Rows are points. Examples show where two turns around zero, p and q, send a point. Where does a point land after both, in the order given? Backwards means that the second turn is done in reverse. Each puzzle has new turns, and all numbers are rounded.
In the rows, 128 means zero.

Turn p:
[ 80 130] => [ 97 165]
[125 113] => [115 120]
[179 141] => [172  99]
Turn q:
[154 131] => [105 140]
[82 94] => [185 131]
[148 159] => [ 94 113]
Where do these land?
q, then p: [109 120] => [139 111]
q, then p backwards: [159  64] => [ 82 183]
q, then p: [123 136] => [121 122]
p, then q: [133 185] => [ 71 124]
q, then p: [116 135] => [123 115]

Turn p:
[101 114 137 101] => [104 128 126  94]
[119 134  99 109] => [119  94 135 122]
[194  98 128 206] => [210 172 159 169]
[ 98 146 140 137] => [ 94 139 129 140]
[128 148 135  87] => [113 106  92 115]
Turn q:
[141  99 180 140] => [ 69 126 144 119]
[ 84 146 112  80] => [161 130 127 189]
[182  79 103 156] => [107 170  96  68]
[111 170 127 125] => [158 102 146 140]
[148  96  90 127] => [134 165  94 110]
[118 179 133 109] => [162 110 164 147]
[112 125 151 159] => [104  94 123 122]
Where do these land?
q, then p backwards: [126 103  67  80] => [175 133 186 161]
p, then q backwards: [168 165 170 137] => [ 94  96  82 105]
q, then p: [153  96 131 144] => [ 95 101 123 120]
p, then q: [129 140 154 154] => [150 100 132 113]
p, then q backwards: [108 108 156 125] => [161 106 127 128]
q, then p backwards: [110  87  92 121] => [149 156 174 122]
p, then q: [102 197 125 134] => [122  83  69 128]

Turn p:
[139 146 165  98 134 108 131 174] => [ 92 107 149 161 146 141 161 108]
[118 171 135 171  78 189 171 110] => [191 182 119 108 162 188 134 127]
[143  98 138 125 157  95 103  89] => [ 90 124 104 123 130  80  99 137]
[117  78 109 125 177  86 141 131] => [113 102 122 159 101  80 123 177]
[171 139 112 129 144 166 115 127] => [118 170 167 112 115 126 114 117]
[ 39 150 130 166 129 137 136 150] => [210  98 112 174 137 142 122 115]
[147 152 122 141  79 117 120 139] => [134 139 115  99 127 139 169  98]
[118 148  88 105 157 154 146  88] => [128 152 122 137  86 158  79 145]
[160  69 152  92  97 100  89 144] => [ 76  77 143  78 146  97 151 130]
Turn q:
[151 151 150 172 134 109 137 145] => [142 187 133 129 119 147 136 121]
[142 147 105 139  90 164 156  82] => [115 126 142 145  81 101 122 185]
[158 145 127 136  99 109 121 179] => [104 168 103 111 144 153 159 141]
[ 66 150 135 137 127 154 124 130] => [124 102 132 188 117 148 133 112]
[ 94 148 141 109 103 161 129 172] => [ 82 119 122 175 154 147 143 128]
[158 168 114 120 142 162 123  90] => [138 136 126 147 105  65 144 144]
[129 121  68 164 151 163 113 152] => [126 109 165 116 104 130 199 120]
[163  84 128  66 166  86 167 104] => [167 114 140  72 187  93  81 147]
[154  97  93 159 129  55 151 143] => [170 146 134  59 133 176 136 153]
[106 110 143  79 127 116  93 104] => [126  86  89 124 141 112  95 105]
[ 86  87 203 125 141 130  92 106] => [115 111 122 141 122 136  61  52]
Where do these land?
q, then p: [ 92 172 103 123 126 152 134 133] => [165 149 132 134 141 104 159 159]
p, then q: [124 139  93 172 130 167 137 167] => [114 197 119 124 127 103 111 148]
q, then p: [121  94 174 137 151  86  76 131] => [103 147 107  86 100 140  63 120]
q, then p: [107 167  54 124  68 181 148 152] => [200  99 157 160 149 136 189 180]
p, then q backwards: [139 106 130  92 165 119 132 140] => [119 120 126 122 101 175 147 120]
p, then q: [151  88 181 136 125 147  74 118] => [178 106 104 120 164 113  99  79]
q, then p: [176 155 139 112 128  76 133 100] => [ 94 142 139 133  71 130 154  89]
p, then q backwards: [140 126 178 115 167 100 154  88] => [128 154 166  80  82 144 141 148]
p, then q backwards: [ 98 130 110 140  81 153 160 172] => [104 134  73 159 157  93 143 141]
p, then q: [133 102 120 129 139  99 132  81] => [134 101 100 117 142 157 164 133]
